Each row is a point. Each copy is the shape, with its points in the same order, turned, moved and blurred by noise. Is it also mirrored, or only turned?

Shape (8 x 2):
[[ 15  56]
 [-29  48]
 [ 30  24]
 [-47 -33]
 [-10 -36]
 [-15  39]
 [ 32 -30]
 [ 52   3]]
Copy 1 (8 x 2):
[[-20  55]
 [-60  33]
 [  2  29]
 [-53 -52]
 [-16 -41]
 [-44  28]
 [ 21 -23]
 [ 32  14]]
Copy 1 is: only turned
Copy 2:
[[ 20 -48]
 [-22 -42]
 [ 37 -19]
 [-43  33]
 [ -8  41]
 [ -6 -36]
 [ 40  39]
 [ 58   7]]
Copy 2 is: mirrored

Shape, 7 rows:
[[-17 -19 -13  27]
 [ 17 -15  38   5]
 [-20 -10  -4 -18]
 [-28  25  -2 -11]
 [-40   9  39  24]
 [ 21  55 -34  34]
 [ -3 -35 -30  41]]
Copy 1, 7 rows:
[[ 19 -28   2 -10]
 [-20 -12  27  31]
 [-21  -5   0 -21]
 [  6  23  12 -24]
 [ 16   3  60 -11]
 [ 50  38 -33  26]
 [ 23 -49 -14   2]]
Copy 1 is: mirrored
Copy 2 (7 x 4):
[[-30  20  17   7]
 [ 25 -31  29   5]
 [-18 -10  -5 -21]
 [-20 -18 -33   3]
 [-28 -36   9  32]
 [ 19  34 -42  45]
 [-19  48  32  12]]
Copy 2 is: mirrored

Shape:
[[ -9  54 -24   4 -23   2]
 [  7   6 -47   8  -9 -36]
 [-17   4  16  25 -27 -11]
 [-40  16 -11 -13 -24 -28]
 [  7 -30   7   9   0 -15]
 [-21  30 -27  28  22  19]
 [ -4   3  14 -24 -31   1]
 [ 29  23  13   6 -17 -16]
 [ -1  14  52 -19  12 -14]
 [-34 -31  20  22  -5  13]
 [-14   0  30  43  37  18]
 [ -7 -48  15 -27 -15  -9]]
Copy 1 (12 x 6):
[[-24 -22 -23 -53  25   1]
 [ -8 -49 -42  -7   0 -35]
 [-10 -33  27 -15  -2   5]
 [-44 -22  -2 -25  -7 -30]
 [ 17 -22  -1  20 -11  -7]
 [-32 -24 -31   1  42  28]
 [ -4   5   8 -31 -16 -15]
 [ 25 -19   5 -33  14 -16]
 [  8  26  36  -4  24 -22]
 [-16 -12  22  26 -15  24]
 [  1  -6  19  29  38  35]
 [ -1  13  10  18 -44 -18]]
Copy 1 is: mirrored
Copy 2, 12 rows:
[[-13  53 -20   4  -8  15]
 [ -9  13 -44  13 -22 -31]
 [-25  15  24  26 -22  -9]
 [-56  29  -9  -2 -20 -13]
 [-15 -26   8  17  -4 -25]
 [-17  24 -28  45  16  25]
 [-27   5  14 -25 -12  -1]
 [ 13  24  15  -5  -1 -18]
 [-29   8  38 -12  37 -19]
 [-47 -26  26  35  -9   9]
 [-15  -7  26  60  37  12]
 [-42 -43  14 -14 -13 -19]]
Copy 2 is: only turned
Copy 3 (12 x 6):
[[ -6  44 -38  -6   8   1]
 [ 19  -4 -44  -8  36 -22]
 [-29  11   5  18  17  -7]
 [-38   9 -31 -23   8 -20]
 [  1 -29  14   2  10  -2]
 [ 19  27 -23  21 -32 -18]
 [-25   2  -4 -26   8  21]
 [  7  25  11 -12  33  10]
 [-15  17  42 -36  -6  -3]
 [-29 -25  16  19 -19   1]
 [ 10   8  42  29 -33 -17]
 [-21 -45  12 -26   3  14]]
Copy 3 is: mirrored

Shape (13 x 9):
[[ 16  -5   7 -52  33 -17  -3   0  -9]
 [ -9  29 -39 -31 -19  15   4   8 -43]
 [ 13 -16 -19  29 -45  17 -29  -3  14]
 [-14 -31   6  11  -4  39 -25  -1  -2]
 [-13 -23  -9 -12 -30  -5   9  -2 -18]
 [ 30  30  -8   7 -20  27  35  14   0]
 [-29  -5  -6   5  13 -10  21  13 -24]
 [ 22 -22 -18  13  20  21   6 -20  18]
 [ 10 -21   5   3 -16 -14 -32 -15 -20]
 [  7  -3  -1 -14  -6  13  24 -19 -30]
 [ -4   9 -21  -6 -12   9 -24   7  25]
 [ -4  23  10  19  -7   7  14 -18  -4]
 [  4 -32  60 -17   1 -11  35 -33  14]]
Copy 1, 13 rows:
[[ -7 -47  23 -32  23 -22   2  13  18]
 [ 29 -31  14 -44 -31 -34 -22 -30 -28]
 [ 10  43 -34 -26 -26 -38  17  13 -20]
 [-23  12 -18 -32  -2 -13  18  13 -49]
 [  7 -28 -16  -9 -29 -31  18   4 -23]
 [ 22   5 -15 -39 -34  17  -6 -28  13]
 [ 15 -27  11   9  -5   1   0  -3 -32]
 [ 14   3 -38 -36  22   4   7  18  -8]
 [ 10   2   3 -22  -1 -45  42  13 -16]
 [ 18 -34 -10 -35  -9  -5  24 -18 -14]
 [ -4  17 -14 -23  -4 -38 -21  -1  -8]
 [ 13   5 -13 -10   2  -2  18 -36  -9]
 [-30 -39 -30   4  13   5  60  -5  20]]
Copy 1 is: mirrored
Copy 2:
[[  6  15  10 -23  43  -9  37   5  11]
 [ 21  -5 -32   7  27 -28  -1  32 -41]
 [-10 -31 -12 -24 -51 -22 -35  15  -2]
 [-41 -22 -12 -13   2 -11 -36  13  16]
 [-11 -39  -5  -4   5  -3   4  10 -26]
 [ 16  31 -15   5 -20  12 -20   1 -31]
 [ -6 -19  -3  37  22   5   3   0  -4]
 [-12   1 -30 -23 -14  18  -8  -7  29]
 [  6 -44  11 -26   1 -18 -13  -1  11]
 [  2 -13 -15 -13  27  14  -7  -6 -23]
 [ -7   7 -12  -9 -21 -33  -2  13   8]
 [  0  -2 -11  11  -5  -9 -25 -33 -11]
 [-47  -4  34 -26  14  25  19 -50  -9]]
Copy 2 is: only turned
